Every row gives one point. Any point is a mix of the corners, with weights that add up to 1. It lies inside the corners' shape when no weight is negative. Is each point inside? If not, which corners have a negative weight?
In the rows, 128 means zero.

Corners:
(1): [ 71 105]
(2): [ 90 161]
(3): [162  62]
Points:
[158  49] => outside (2)
[ 78 104] => inside
[ 62 128] => outside (3)
[ 88 132] => inside
[ 86 111] => inside
[153  71] => inside
[111  81] => outside (2)

Corners:
(1): [139 132 206 111 129  99]
(2): [196 249 108 144  53 170]
(3): [210  18  24 140 103 172]
(4): [187  72 113 155 197 168]
(5): [ 79  62 155 129 174 133]
(6): [102 126 228 153 120 205]
(7): [ 74 125 171 189 103 107]
Points:
[139 110 148 145 134 125] => outside (6)
[141 128 189 120 126 113] => inside
[167 119 166 133 170 152] => outside (3, 7)
[137 151 180 132 141 111] => outside (3, 6)
[104 163 218 160 110 150] => outside (3, 5)
[129  70 115 147 132 156] => outside (1)
[128  47 124 129 158 126] => outside (2, 6)
[143  96 172 142 121 150] => outside (2, 5)
[132  19 117 122 174 154] => outside (2, 7)

Corners:
(1): [117 112  71 131 185 137 110 178 155]
(2): [107  97 152 114 108 135 103  70 149]
(3): [106 111 145 105  88 148  90   7  90]
(4): [160 115 136 162  97 142 128 139 146]
(5): [115 106 194 143 106 154 148 139  66]
(6): [116 107  93 128 112 149 128 145 117]
(7): [187 146 124 120 155 136 180 191 117]
(8): [114 147 133 144 108 149 148 141 128]
(9): [162 105 115 126 135  58  62 164 170]
(10): [103  98 110 141 125 135 150  65 130]
Points:
[129 116 121 134 121 140 123 119 124] => outside (2)
[134 105 129 127 120 118 101 118 133] => outside (8)
[129 118 111 131 130 134 135 115 135] => outside (5)
[138 138 124 130 129 150 154 129 128] => outside (5, 6, 9)
[141 111  96 134 136 124 119 126 141] => outside (2, 5, 8)
[135 110 114 134 144 135 128 155 141] => outside (3, 8)
[130 119 145 130 105 143 133 109 110] => outside (1)

Corners:
(1): [136 156 121 109  63 106  68 165 137 144  96 140  71 129]
(2): [ 99 171  84  58 159 181 140  98 167 127  98 136 132 117]
(3): [141  83 159 175 221 106 199 195 145 100  95  80 145 133]
(4): [182  68 142 123 190  51 119 192 133 160 108  97 141 135]
(5): [147 125 124 179 157 139 157 161 147  93 136  63 164 150]
(6): [131 175  71  59 104 144  72  71  96 149 132 189  66 124]
(7): [190 131 145 182 146  87 175 172 165 130  74 109 142  90]
(8): [117 169  57  47 125 107  36 112 121 109 130 181 127 111]
(9): [126 118 183 122 173 134  81 187 174 148 103 145  90 138]
(10): [135 209 125  51 163 131  66 204  96  99  96  86 137 109]
(11): [144 122 106 181 128 118 152 196 108 150 139  92 184 133]
(12): [111 152 163  92 169 149 183 137 166 157 121 156 135 187]
(13): [141  76 184 160 137 102 119 158 113 134 117  77 131 122]
(14): [ 87 129  81 145 129 209 112  61 131 149  69 117 152 174]
(15): [195  76 131 167   7  95 113 177 151  56 164 184 105 107]
Points:
[132 150 118 113 116 133 101 146 134 128 117 136 121 130] => outside (3, 4)
[136 134 135 116 134 119 120 157 143 138 111 129 119 142] => inside
[148 120 124 130 135 116 130 160 142 123 113 123 132 124] => inside
[138 124 113 131 101 118 100 137 133 115 128 152 121 128] => outside (2, 4, 10)
[147 131 134 141 121 117 117 164 131 118 116 120 127 127] => outside (2, 4)
[148 155 103  77 121 109  93 139 136 143 117 167 104 116] => outside (3, 5, 13, 14)
[141 127 122 143 142 121 128 172 140 127 113 111 146 134] => outside (6, 13)
[146 116 125 145 148 118 127 160 135 118 108 107 135 126] => outside (12)
